Each wall is flat, endless, passes through zero and stands at right angles to its row. A trip goes straight from one point to another. List the walls that it crosses, first one first.

Walls:
(1): [25 17]
(2): [-50  50]
(3): [-26  21]
(4): [47 29]
(5): [-27  31]
Trips:
[-41  21] to [-11 -22] -> 5, 2, 3
[-27  15] to [-86 -60] -> none

Walls:
(1): [-65 -61  14  -5 -26  11  30  56 -22   7 -12]
(2): [ 38 -87  26 -25   0  -5 -40 -32   2 -71  12]
(3): [ 52 -18  80  12 -30  32  -9  -3  14  19  40]
(4): [-23  10 -20  -2  56  15  82 -28 -28  17 -26]
Trips:
[ 50  -4  -4 -30 -22  -2  30  19  15  51  31] to [-17  50  50 -10   8  -4 -12  50 -34  50  40] -> 1
[-18  42 -17 -20 -18  16 -24   9   8  47  40] to [-10  11 -54 -32 -11 -28  20   2  95  -8  -6] -> 3
[ 43 -16  10 -24 -20  31   4  27  10  19  83] to [  7  -5   0   0  39 -52  29 -64  -2  21  40] -> 4, 3
[-29  -4  26  35   0  30   7  13  18 -14 -30] to [-21 -11 -34 -12 -14  54 -13 -78  19 -21  24] -> 2, 1, 3
[ 17   4  20  -5 -19 -11 -21   4  15   0 -30] to [ 39  32  22  26 -58 -31 -33 -33 -11  45  18] -> 2
[ -6  28  11   2 -25  21  22  18 -33   7   9] to [  4  12 -24 -33   6  39  21 -27  17   5 -27] -> 3, 1
[  3  21   4 -10 -27  37  -7  22  66   3   0] to [ -9 -18 -38   9   9  26  37  34 -17 -17  -2] -> 1, 3, 4
[-47  -4  80 -14  15  32   1  18 -12  23  50] to [-25 -37  -5   4 -25  52  49 -39  22 -41 -24] -> 4, 2, 3
